Each row of a before or after table is a point. The points were changed in one or more steps. Then noise was added and the rows were shuffled. The steps act on how far a point lies along the listed directions, d1 being the first. Name the steps. A step turns or swaps two directions, mirrors them in a line or flattens them onto one, adds a multiple of one to another, or multiplies one. Angles are multiples of 10 degrees, from the lower direction toward the higher: turns from -170 to 170, lines from 10 to 170 but not 90. Use the fewest steps. Two steps may share a direction if one is a turn and the other turns, adds or multiplies; they go together, in the order done. Otherwise the lowest direction goes first.

Directions:
(1): [12.3 15.9 12.6]
(2): [ 11.5 -17.6  11.0]
(3): [-16.7  -0.4  16.8]
Before, 13 rows:
[[ -0.4   0.5   5.6]
 [  8.0   0.0   3.8]
 [  6.5  -1.1   6.1]
 [ -3.2  -0.8  -3.1]
 [ -7.9  -0.1  -1.1]
 [  0.0  -5.5   0.4]
 [ -4.1  -1.0  -2.9]
 [  1.4   5.8   1.2]
 [ -1.0   1.3   2.4]
 [-12.4  -2.9   1.1]
 [ -4.1  -4.8   2.9]
 [ -2.7   4.9   3.0]
 [  2.5  -7.2   1.6]]
After:
[[-3.8  4.7 -2.0]
 [-3.3  3.7 -1.6]
 [-2.2  1.5  0.3]
 [ 1.5  2.2 -3.8]
 [ 2.2  2.3 -5.0]
 [ 3.6 -1.4 -1.9]
 [ 6.2 -3.0 -2.4]
 [-2.5  1.0  1.4]
 [-0.4  1.6 -1.7]
 [ 5.7 -2.6 -2.4]
 [-3.6  7.4 -6.1]
 [ 4.9 -4.0  0.3]
 [-2.1  1.0  0.7]]
Steps: multiply d1 by 0; mirror d2 and d3 in the line at 150 degrees

Directions:
(1): [  0.4  -3.2 -18.3  -1.0  -0.9 -11.4  17.1 -27.0]
(2): [-10.8  -3.3  19.8   5.1  -7.5 -25.4  14.4   6.7]
(3): [ -3.1   1.3  -5.4 -21.6 -11.4 -17.8 -23.3  -2.6]
(4): [ -3.8 -15.8  13.7 -18.3 -15.9  17.8   8.4  -8.5]
(5): [ 27.8   0.2  -5.4   5.7 -23.5  -2.8   4.9   9.0]
(6): [ -7.4   3.5   7.8  23.2 -15.6   4.3 -15.8 -17.9]
Before:
[[ -3.8   1.4   3.3  -0.4  -3.8  -2.8  -6.1   1.4]
 [ -0.6   4.7  -0.6  -0.5   3.7  -3.1  -3.5  -0.2]
 [  4.5   0.4   0.9  -0.3  -0.5   1.6   3.1   3.0]
 [  2.0  -0.7   5.9  -0.7  -9.0  -6.7  -0.5   0.6]
 [ -3.8   1.2   2.5  -4.4   1.3  -0.8  -2.6   1.4]
 [ -3.6  -2.9   6.9   0.1   1.5  -0.1   3.1   5.3]
 [ -3.9  -0.6   5.6  -2.4   1.0  -2.9  -5.0   5.8]
 [ -1.9  -3.4   4.9   2.5  -4.2   1.5  -7.1  -4.7]
 [ -4.7   5.2  15.6  15.0  -2.5   8.7 -17.1   8.1]
 [ -4.6  -1.8   7.2  -4.4  -0.8   2.8  -9.2  -1.5]
 [ -0.6   2.3   0.4   7.0   7.3  -3.8  -2.3  -1.7]
 [ -2.4   3.2  -2.8   4.0   6.3  -7.5 -10.8   2.2]
 [ -4.7  -1.3   5.5   0.7  -2.9   4.9  -2.2  -3.8]
 [ -4.8  -1.3   4.2  -4.2  -3.0  -0.7  -0.3  -0.3]]
After:
[[  4.4   3.3  -4.0   5.2   0.8  -8.2  -9.8   4.4]
 [ -4.5   1.2   2.6  -4.4   1.5  -0.7  -2.8   1.5]
 [ -3.5  -0.6   5.7  -2.4   0.9  -3.0  -4.7   6.0]
 [  0.6  -0.5   6.2  -1.1  -7.7  -6.5  -0.9  -0.1]
 [ -7.5  -1.3   4.8  -5.0  -0.7  -0.2  -0.8  -1.2]
 [  4.0   0.6   0.9  -0.4  -0.3   1.5   3.0   3.0]
 [  2.1   4.6  -1.4   0.2   1.2  -3.3  -3.1   0.8]
 [  3.7   2.3  -0.6   7.8   3.5  -4.2  -1.4  -0.4]
 [ -2.9   5.3  15.1  15.4  -4.1   8.5 -16.9   8.8]
 [ -5.0  -3.0   7.3  -0.2   2.8   0.1   3.0   5.0]
 [ -3.9   1.5   3.3  -0.4  -4.0  -2.7  -5.7   1.4]
 [ -8.0  -1.3   6.4   0.1  -0.2   5.0  -2.9  -4.8]
 [ -7.5  -1.9   7.6  -5.1   1.9   3.3  -9.8  -2.6]
 [ -4.0  -3.3   5.2   2.3  -2.4   1.5  -7.6  -5.5]]
Steps: add -0.7 times d4 to d5

Directions:
(1): [ -5.5  15.0  14.6  -0.8  -1.0   6.2  11.0  -2.8  20.0  29.7 -11.9]
(2): [ 16.9  10.5  14.4   7.8 -12.5  24.4   0.6  13.1   7.4 -11.8  16.7]
Before (11 x 11):
[[ 13.3   9.4  10.7   3.4 -11.9  17.9   2.4   9.7   5.8 -10.9  13.4]
 [ -0.1  -0.7  -2.5  -0.2   5.1  -8.2  -2.8  -2.6  -3.8  -1.3  -2.7]
 [ -1.8   1.2  -0.3  -0.2   2.4  -3.9  -0.7   0.5   0.3   0.8  -0.5]
 [  4.6   4.5   2.1  -1.3  -1.0   4.6   2.5   5.2   0.9  -1.6   5.1]
 [ -1.1  -2.6  -3.2  -0.7   2.2  -2.7   1.7  -4.5  -3.8   0.8   1.5]
 [ -1.2  -1.3  -2.9  -1.4   3.8  -5.5  -2.2  -1.6  -3.4  -1.5  -3.8]
 [  0.0   0.7   3.7  -0.6  -1.5   1.3   0.6  -0.6   3.7   2.8   0.7]
 [ -0.3  -4.1  -4.6  -1.2   2.5  -2.3  -0.6   1.2  -3.1  -0.1  -0.7]
 [  0.5   0.3   5.7   4.1  -0.2   3.4   2.1   2.2   0.9   0.5   2.8]
 [ -1.1  -5.6  -4.1  -4.8   0.5  -3.9  -2.0  -2.8   0.6   0.5  -0.1]
 [ -1.6   4.1   2.1   0.3   2.2   1.1   5.1  -1.3   5.8   8.7  -4.6]]
After:
[[  1.7   1.0   6.6   4.8  -1.5   5.8   2.3   3.2   1.7  -0.1   4.3]
 [  0.4   0.8   4.1   0.0  -1.8   1.8   0.8  -0.1   4.1   2.3   1.5]
 [ -2.0  -4.7  -5.9  -1.9   3.5  -3.9  -0.1   0.1  -4.2   0.7  -1.5]
 [ 21.5  14.6  17.4   7.2 -17.7  29.4   2.9  16.0   9.2 -16.5  21.5]
 [ -2.2  -2.2  -4.0  -1.2   6.5 -10.6  -2.9  -4.3  -4.5   0.3  -4.5]
 [ -2.1   3.6   1.8  -0.1   2.6   0.0   5.0  -2.0   5.3   8.8  -5.0]
 [ -3.0  -2.3  -4.4  -2.3   4.7  -8.5  -2.5  -3.5  -4.2  -0.1  -5.6]
 [  6.6   6.1   4.3  -0.2  -2.3   7.8   2.8   7.3   1.9  -2.7   7.0]
 [ -3.0  -6.5  -5.6  -5.4   1.3  -6.1  -2.0  -3.7   0.0   1.5  -1.8]
 [ -2.4   0.6  -1.2  -0.8   3.2  -5.2  -1.0   0.0   0.2   1.2  -1.4]
 [ -2.1  -3.1  -4.6  -1.4   3.2  -4.7   1.8  -5.9  -4.4   1.7   0.2]]
Steps: multiply d2 by 1.6

Directions:
(1): [  2.1 -16.7  18.5  18.2  -1.1 -16.8   7.5   4.4   0.5  -0.6 -24.8  19.4
  -2.4  17.6]
(2): [  9.3  -4.3  -1.6  23.5   3.8 -19.4 -17.3  14.8  -6.4 -11.8  16.8  -6.6
  21.8  -8.6]
(3): [ 24.3   9.7  17.8 -22.3  -4.0  -8.7   2.6  10.3 -27.5  -1.2   7.9   6.5
  -7.1   2.0]
(4): [  7.6 -17.9  -8.4 -10.5  13.9 -12.6  -0.1  -4.5  -9.4  14.4 -15.4 -33.0
   3.2   7.7]
Before:
[[ -6.3  -7.8   1.5  11.5  -0.9  -2.4  -0.9  -1.5   3.6  -2.3  -6.5   6.3
    0.4   4.9]
 [  2.6  -6.8  -1.7   7.6   4.9  -7.0  -1.0  -0.1  -0.3  -0.3  -7.7  -2.8
    4.0   2.0]
 [  3.4  -4.4   2.3  -5.0   3.8  -5.6   2.0   1.0  -2.0   1.0  -4.6  -1.7
   -1.7   4.4]
 [  7.9  -3.3   7.5   8.8  -3.1 -10.0   1.0   5.9  -2.4  -3.1  -1.3  14.9
    1.9   4.4]
 [ -2.4  -4.8  -7.0   4.6   3.8   1.1  -2.9  -3.4   5.9   4.5  -3.6  -4.7
    1.4  -0.4]
 [ -5.5   1.8  -3.1   0.4   0.5   5.6   1.6  -3.3   5.4   2.3  -2.1  -1.5
   -0.8  -3.1]
 [  0.3   0.6   1.0   2.9  -0.7  -1.0  -4.7   2.0  -4.6  -3.5   1.8  -2.6
    1.3  -1.1]
 [  0.1   0.6  10.2  -1.7  -5.9   6.0   4.4  -1.1   1.6   0.6  -4.8   9.8
   -6.5   4.0]
 [ -2.5  -8.7   3.2   7.8  -1.0  -3.9   1.9  -2.7   6.3   0.4 -15.5   1.9
   -1.3   6.3]
 [  9.1  -2.4   0.3  -5.0   3.7  -4.6  -4.9   8.4  -9.1   0.2   3.3  -3.2
    4.6   2.1]
 [  2.1   2.4   3.0  -9.5   0.2   1.6   4.3   0.3  -1.6   5.3  -3.5   2.6
   -5.6   3.4]
 [  4.2  -5.3   2.7   8.0   0.2  -8.2   2.1   5.6   0.4  -0.9  -4.8   4.6
    4.4   3.9]]
After:
[[  5.2   1.6   1.4 -13.9   0.9   4.1   2.7   2.9  -5.8   3.8  -2.8   2.8
   -5.1   5.2]
 [ -6.7  -9.4   0.2  10.1   0.2  -3.3   0.0  -2.7   3.3   0.6  -8.3   3.3
    0.2   6.1]
 [  0.0   0.2   1.0  -3.8  -0.4   1.7  -1.1  -2.0  -3.8   0.0  -3.2  -4.9
   -2.9   0.9]
 [  0.8   1.4   5.5  -4.2  -0.3  -0.3   3.2   0.9   1.5  -2.4  -0.8   7.9
   -4.0   2.6]
 [ 10.1  -9.4   4.2   0.2   2.4 -12.1   4.0   1.7  -5.3   5.3 -11.6   2.2
   -0.4   9.0]
 [ -2.6  -2.0   1.7   1.7   1.6   2.7   5.1  -4.7   4.1   1.1 -10.3   6.1
   -4.9   3.6]
 [  3.2   5.6   4.6   2.2  -2.1  -2.3  -0.6   6.1  -1.2  -1.7   5.6   8.8
    1.3  -0.7]
 [  2.4  -5.6   2.7   0.7   0.2  -5.1   7.1   1.2   0.3   3.5 -10.6   3.2
   -0.8   7.5]
 [ -5.2  -1.2  -5.1   4.0   0.6   5.7  -1.1  -5.0   8.6   2.2  -1.5   2.1
   -2.1  -0.4]
 [ -3.6  -4.7   5.6  11.2  -3.3  -2.4   0.6  -0.5   8.5  -2.9 -11.6   8.8
   -0.8   3.7]
 [ -4.5   2.3  -3.8   5.4   0.5   2.0  -1.3  -0.4   5.0  -0.6   2.4  -1.6
    4.0  -5.1]
 [  6.4  -4.2   8.2   8.8  -2.4  -5.9  -5.0   5.8  -3.1  -3.7   2.6   2.7
    5.4   0.2]]
Steps: turn d2 and d4 by 130 degrees
